Each row of a before or after table is a point. The points were changed in one or more steps. Then noise was added and the rows were shuffled. The steps act on how far a point lies along the listed directions, d1 being the first. Name the steps. A step turns or swaps two directions, mirrors them in a line or flattens them onto one, adds a multiple of one to another, or multiplies one. Angles are multiples of 10 degrees, from the lower direction toward the higher: turns from -170 to 170, lines from 10 to 170 but not 90. Use the fewest steps. Two steps may share a direction if one is a turn and the other turns, adds or multiplies; they go together, in the order done. Otherwise the lowest direction goes first.

Directions:
(1): [.20, .55]
(2): [.55, -.20]
Before:
[[.54, -.59],
[-.78, -.26],
[.35, -.37],
[.20, .38],
[-.16, -.01],
[.12, .37],
[-.93, -.17],
[-.02, -.42],
[-.36, -.18]]
After:
[[-.04, -.40],
[-.03, -.62],
[-.01, .39],
[.00, .39],
[.00, -.27],
[.03, -.21],
[.03, -.04],
[.00, -.38],
[.00, -.19]]
Steps: flatten d1 and d2 onto the line at 160 degrees

Directions:
(1): [.52, -.03, .63, .12]
(2): [.01, .71, -.05, .41]
(3): [-.07, .40, .20, -.68]
(4): [-.63, -.06, .49, .18]
Before:
[[.09, -.05, -.18, .44],
[.94, .44, .11, -.08],
[-.35, .01, -.08, .66],
[-.50, -.03, -.09, -.18],
[.75, -.78, -.30, .19],
[.29, -.03, .09, -.12],
[.32, -.43, .23, .42],
[.04, -.05, .44, .22],
[.47, .00, .24, -.31]]
After:
[[.62, -.78, -.43, .14],
[-.24, .03, .23, -.03],
[.48, .33, -.38, -.26],
[.13, -.05, -.06, -.18],
[-.28, .00, -.01, .67],
[.24, -.07, -.04, -.36],
[.07, -.47, -.07, .36],
[.09, -.07, -.17, .44],
[-.19, -.10, .19, .11]]
Steps: flatten d1 and d2 onto the line at 100 degrees

Directions:
(1): [-.18, .38, .62, .09, .27, .61]
(2): [.31, -.79, .22, .17, -.21, .42]
(3): [-.44, -.48, .25, -.40, .54, -.27]
Before:
[[-.24, .19, -.18, -.12, .18, -.10],
[.03, .13, .09, .19, -.25, .34],
[-.08, .81, .03, .11, .01, .09],
[.23, .23, .32, .50, -.15, .72],
[.21, .35, -.03, .22, -.18, -.02],
[-.15, .17, .00, -.12, .10, .07],
[-.55, .02, .41, -.33, .59, .06],
[.21, -.12, .11, .12, -.23, .36],
[.23, .01, .00, -.11, -.20, .16],
[-.07, .02, .21, .02, .00, .21],
[-.07, .09, -.05, -.01, .00, -.15],
[-.25, .12, .25, -.12, .32, -.08],
[.15, .12, -.18, .04, -.05, -.04],
[.11, .34, .22, .10, .14, .15]]
After:
[[-.06, -.02, -.20, -.14, -.02, -.12],
[-.15, .25, -.02, -.06, .03, -.09],
[-.02, .45, .10, .04, -.04, .22],
[-.15, -.09, -.08, -.17, .17, -.41],
[-.46, -.13, -.17, -.44, .40, -.55],
[-.07, .41, -.10, .10, -.20, .06],
[.03, -.15, -.05, .03, -.08, -.09],
[.15, .29, -.19, .01, .03, -.29],
[.20, -.03, -.09, .09, -.07, .09],
[-.04, -.28, -.29, -.08, .00, -.12],
[.15, .21, .06, -.12, -.12, .18],
[.28, .16, -.12, .22, -.26, -.08],
[-.04, .95, -.20, .27, -.03, -.02],
[.21, .17, -.56, .07, -.34, -.43]]
Steps: turn d1 and d2 by -100 degrees

Directions:
(1): [.00, -.15, .08, .94, .29, .39, -.27, -.33]
(2): [.29, .37, .29, .27, -.35, -.30, .68, -.53]
(3): [-.27, -.59, -.01, .11, .22, -.89, -.07, -.22]
Before:
[[-.11, -.11, -.21, -.45, .01, -.07, -.12, .23],
[-.06, .03, -.10, -.49, .01, -.20, -.11, .37],
[.19, .22, .03, .08, -.01, .31, .10, .08],
[.11, .00, -.09, .07, .07, .18, -.03, -.08],
[.13, .02, .09, .18, .07, -.08, .10, -.13],
[-.11, -.06, -.06, -.17, .11, -.04, -.01, .00],
[-.05, -.06, -.11, -.13, .01, .06, -.10, .17],
[-.06, -.14, -.13, -.11, .10, .17, -.20, .28],
[.17, .27, -.02, .00, -.04, .28, .01, .06],
[.01, -.08, -.03, .04, .11, .08, -.11, .07],
[-.05, -.06, .02, -.03, .02, -.21, .10, -.06],
[.07, .20, .02, .03, -.17, .17, .08, .09],
[.09, .07, -.12, -.12, -.09, -.22, .09, -.07],
[-.02, -.16, -.17, .06, .16, .22, -.26, .21]]
After:
[[.19, .23, .03, .15, .02, .33, .06, .04],
[.01, -.09, -.03, .12, .11, .10, -.14, .04],
[-.11, -.04, -.25, -.79, -.09, -.21, -.03, .35],
[-.06, .09, -.13, -.94, -.14, -.38, .03, .54],
[.16, .29, -.01, .03, -.04, .28, .01, .05],
[.11, -.03, -.08, .22, .12, .23, -.05, -.12],
[-.05, -.05, .01, -.10, -.01, -.23, .13, -.04],
[.12, .00, .10, .31, .12, -.03, .06, -.18],
[.08, .20, .02, .01, -.18, .15, .10, .11],
[-.06, -.14, -.12, -.13, .09, .16, -.19, .29],
[-.10, -.04, -.07, -.26, .08, -.08, .03, .04],
[-.04, -.04, -.12, -.22, -.03, .03, -.07, .20],
[.09, .11, -.13, -.29, -.16, -.29, .14, .00],
[-.02, -.19, -.16, .20, .22, .29, -.29, .17]]
Steps: multiply d1 by 2

Directions:
(1): [-.26, -.69, .23, -.17, .34, .57, .17, -.20, .61]
(2): [-.17, .41, -.49, -.39, .48, -.41, .06, -.62, .37]
(3): [-.20, -.05, .02, -.07, -.03, .47, -.51, -.73, -.68]
(4): [.56, .37, .56, .21, .20, .17, .66, -.44, -.11]
(5): [.45, .20, .02, .30, .75, .20, -.70, .27, .17]
(6): [.70, -.76, -.08, -.06, -.06, -.55, -.15, -.33, -.07]
Before:
[[-.08, .07, -.08, -.04, .30, .33, -.17, .55, .08],
[.35, .06, .18, .18, -.07, -.09, .11, -.58, -.32],
[-.27, -.34, -.33, .02, -.02, -.13, -.56, .48, .38],
[.33, .04, .15, -.15, -.30, .12, -.33, -.57, -.90],
[-.43, -.54, -.19, -.07, -.15, .26, -.16, -.06, -.05],
[.10, .16, .05, -.13, -.10, .00, .39, -.17, -.24],
[-.76, -.30, -.56, -.35, .02, -.03, -.31, .24, .56],
[-.08, -.29, -.29, .00, .20, -.14, -.10, -.12, .20],
[.00, .24, .43, .18, .17, .56, .94, .27, .31],
[.08, -.30, -.07, .18, .28, .15, .12, -.03, .61],
[.11, .14, .04, -.25, .38, .10, -.21, -.50, .08]]
After:
[[.10, .46, .18, -.13, -.54, -.43, .83, .65, .09],
[.42, -.35, -.19, .20, .17, -.03, -.33, -.40, -.03],
[.08, .40, .17, .22, -.33, -.34, .70, -.08, -.02],
[.29, .19, -.04, -.18, .33, -.33, .03, -.08, .36],
[.00, -.58, -.29, .03, -.15, -.25, -.06, .32, .12],
[.16, -.26, -.04, -.02, .57, .47, -.53, .31, .07],
[-.06, -.13, -.35, .01, .04, -.35, -.11, -.15, -.04],
[.53, -.36, .48, .20, .67, .82, -.01, -.47, -.10],
[-.28, -.33, -.35, .02, -.13, -.05, -.79, .16, .05],
[.00, .15, .08, -.16, -.07, .09, .48, -.13, -.10],
[-.30, -.60, -.59, -.31, .20, -.14, -.77, -.07, .36]]
Steps: turn d1 and d6 by 70 degrees; add 1 times d1 to d5; multiply d3 by -1

Directions:
(1): [-.40, .25, .11, .14, .23, .89, .56, .29, .41, .07, -.43]
(2): [-.64, .35, -.70, -.22, -.57, -.47, .37, -.01, .26, -.17, -.03]
(3): [.17, -.72, -.61, .15, .00, .01, -.31, -.02, .62, .53, -.40]
Before:
[[-.59, .52, -.19, .06, -.05, .42, .37, .22, .40, -.13, -.34],
[-.29, .20, .20, .18, .35, .61, .46, .17, .08, -.09, -.01],
[-.33, .50, -.02, .14, .04, .77, .63, .08, .58, -.11, -.48],
[.57, -.09, .63, .26, .38, .46, -.26, -.03, -.36, .11, .01],
[.62, -.34, .11, .05, .09, .34, -.19, .12, -.06, .16, -.15],
[-.01, .29, .24, .01, -.06, .01, -.01, .04, -.26, -.14, .03],
[-.40, .43, -.07, -.01, .21, .67, .35, .05, .26, -.14, -.29],
[.24, -.12, .23, -.18, -.13, -.49, -.12, -.16, -.44, -.14, .35],
[-.09, .57, .17, -.32, -.01, -.30, .12, -.16, -.37, -.26, .22],
[.03, .24, .17, -.15, -.17, -.33, .05, .04, -.18, -.29, .51],
[.45, -.20, .11, -.06, -.11, -.64, -.41, -.35, -.70, -.05, .60]]
After:
[[.27, -.15, -.16, -.17, -.26, -.79, -.31, -.39, -.57, -.06, .57],
[-.21, .35, .07, .03, .38, .79, .25, .04, .23, -.10, -.28],
[-.14, .47, .03, -.26, .00, -.25, .16, -.14, -.24, -.18, .09],
[.10, -.12, .09, -.22, -.24, -.57, -.09, -.18, -.35, -.15, .32],
[-.11, .04, .30, .23, .47, .60, .36, .17, .05, -.01, -.04],
[.02, .23, .16, .02, -.07, .00, -.05, .01, -.22, -.09, .00],
[.66, -.33, .09, .00, .01, .17, -.24, .08, -.13, .09, -.01],
[-.02, .19, .02, -.17, -.22, -.32, .10, .07, -.04, -.22, .44],
[.65, -.22, .58, .24, .30, .16, -.42, -.11, -.43, .12, .07],
[-.41, .41, -.03, .15, .12, .64, .33, .25, .37, -.05, -.40],
[-.11, .39, .23, .22, .24, .97, .47, .09, .54, -.04, -.48]]
Steps: turn d1 and d2 by -20 degrees; multiply d3 by 0.7

Directions:
(1): [.01, .32, .32, .08, -.32, .17, -.08, -.20, .13, -.21, -.69, .54]
(2): [-.26, -.27, .03, -.06, -.16, .54, -.46, .27, .39, -.22, .43, .29]
(3): [-.94, .29, -.11, -.23, .09, -.09, .13, -.30, -.04, -.23, .03, -.10]
(4): [-.05, .28, -.13, .35, .08, .38, -.13, .44, .04, -.26, -.38, -.66]
(5): [.00, -.50, -.08, -.26, -.49, .23, .68, -.02, .18, -.17, -.18, -.22]
(6): [.04, .46, -.25, -.14, -.58, -.01, .11, .45, -.52, -.05, .27, .20]
Before:
[[-.01, .49, -.07, .41, .17, -.02, -.26, .03, .15, -.17, -.01, -.11],
[-.12, -.10, -.11, .25, .38, .47, -.43, .39, .41, -.26, .06, -.52],
[.15, .36, .17, -.04, .32, -.25, -.34, -.02, -.22, .05, -.33, .06],
[-.33, .06, -.09, .20, .27, .18, -.50, .29, .20, -.36, .34, -.16],
[.53, .32, .17, .39, .00, -.01, -.26, -.13, .17, .01, -.61, -.16],
[-.30, .03, .00, -.06, .21, .17, -.27, -.17, .36, -.42, .36, .17],
[-.70, -.38, -.45, -.47, -.31, -.17, .44, -.01, -.05, -.13, .64, -.29],
[.14, -.26, -.34, -.38, -.29, -.20, .52, .20, -.40, .11, .68, -.20],
[-.37, -.19, -.23, .02, -.03, .55, -.28, .27, .18, -.48, .32, -.20],
[.31, -.10, .07, .19, .19, -.17, -.14, -.41, -.29, .27, .03, .21],
[.36, .16, -.17, -.06, -.70, .21, -.29, .52, -.25, -.18, .27, .77]]
After:
[[-.03, .08, .13, .28, .47, -.27, -.27, -.49, .40, .02, .05, .17],
[-.72, -.15, -.56, -.23, -.30, .09, .36, .32, -.06, -.31, .39, -.77],
[.56, -.03, .32, .11, .08, -.32, -.19, -.63, .28, .25, -.36, .33],
[-.36, -.65, .02, -.11, .29, .31, -.29, -.28, .49, -.29, .37, .10],
[.31, .34, -.17, .25, -.24, -.05, -.11, .11, -.65, .11, .06, .10],
[.26, .07, -.09, .50, -.09, .66, -.54, .62, .25, -.43, -.41, -.16],
[-.08, -.83, .26, -.19, .64, -.10, -.31, -.56, .70, .16, .44, .34],
[-.33, -.35, .16, .02, .50, -.09, -.47, -.22, .43, -.16, .46, .19],
[.07, -.07, -.41, .00, -.07, .22, .37, .55, -.21, -.16, .21, -.94],
[.16, .28, .23, -.07, .35, -.32, -.31, -.11, -.22, .07, -.30, .12],
[-.28, .18, -.06, -.15, -.02, .11, -.22, -.03, .16, -.41, .48, .30]]
Steps: multiply d4 by 1.6; turn d4 and d6 by -110 degrees

Directions:
(1): [-.27, .25, .21, -.13, -.66, -.11, .26, .13, .08, -.36, -.47, .24, -.65, .47]
(2): [-.21, .33, -.37, .78, .00, .23, -.15, -.02, -.19, -.30, -.09, -.74, -.32, -.14]
(3): [.94, .48, -.10, -.19, -.30, .49, -.26, .26, .18, -.31, .00, .00, .17, .01]
(4): [.09, -.61, -.53, -.04, .16, -.05, .05, .36, -.57, -.62, -.27, .16, .25, .28]
Before:
[[.76, -.17, -.16, -.22, .35, .11, -.25, .05, -.13, .23, .42, .21, .66, -.27],
[.02, -.40, -.31, .10, .12, .20, -.12, .12, -.31, -.14, .13, -.06, .22, .11],
[-.26, .03, -.26, .37, -.41, .15, -.06, .22, -.01, -.46, -.22, -.24, -.65, .31],
[.20, .51, .27, -.20, -.19, -.03, .18, -.24, .42, .48, .19, .16, -.20, -.04],
[-.49, .30, .71, -.22, -.60, -.03, .41, -.23, .47, .42, -.36, .64, -.58, .37],
[-.34, .22, .14, -.12, -.35, .03, .05, -.09, -.10, .00, -.15, -.09, -.52, .07],
[.00, -.37, -.21, .34, .67, .03, -.18, -.11, -.35, .05, .04, -.22, .43, -.29],
[.23, -.21, -.09, .42, .49, -.11, -.16, .22, -.39, -.06, .18, -.33, .45, -.09],
[-.10, .00, .29, -.38, -.54, -.32, .01, .28, .04, -.03, -.39, .24, -.33, .24],
[.33, .11, .08, .07, .13, .15, .02, -.28, .21, .04, .14, -.19, .34, -.32]]
After:
[[-.67, -.40, -.30, .49, .01, -.09, .00, .06, -.19, -.21, -.08, -.27, -.47, .18],
[-.56, -.36, .28, -.20, -.08, -.55, .05, .05, -.08, .35, -.17, .14, -.17, .01],
[.72, .02, -.22, .12, .29, .38, -.30, .16, -.19, -.27, -.07, -.12, .44, -.17],
[-.05, .49, .29, -.07, -.18, -.12, .24, -.29, .40, .51, .16, .09, -.31, -.03],
[.64, .09, -.06, .23, .10, .08, -.19, .42, -.27, -.36, .00, -.20, .34, .08],
[-.92, -.16, .61, .11, .14, -.22, .34, -.55, .33, .95, .04, .32, -.20, -.06],
[.21, -.28, -.26, -.02, -.04, .26, -.13, .21, -.23, -.25, .06, .04, .18, .20],
[.95, .30, .02, -.41, -.37, .22, -.15, .27, .04, -.19, .04, .43, .15, .13],
[-.57, -.08, .05, .02, .05, -.08, .04, -.21, -.22, .23, .04, -.21, -.30, -.12],
[.42, .33, .13, .00, -.23, .19, .06, -.15, .26, -.19, -.09, -.11, .06, -.12]]
Steps: turn d1 and d3 by -70 degrees; turn d2 and d4 by 10 degrees
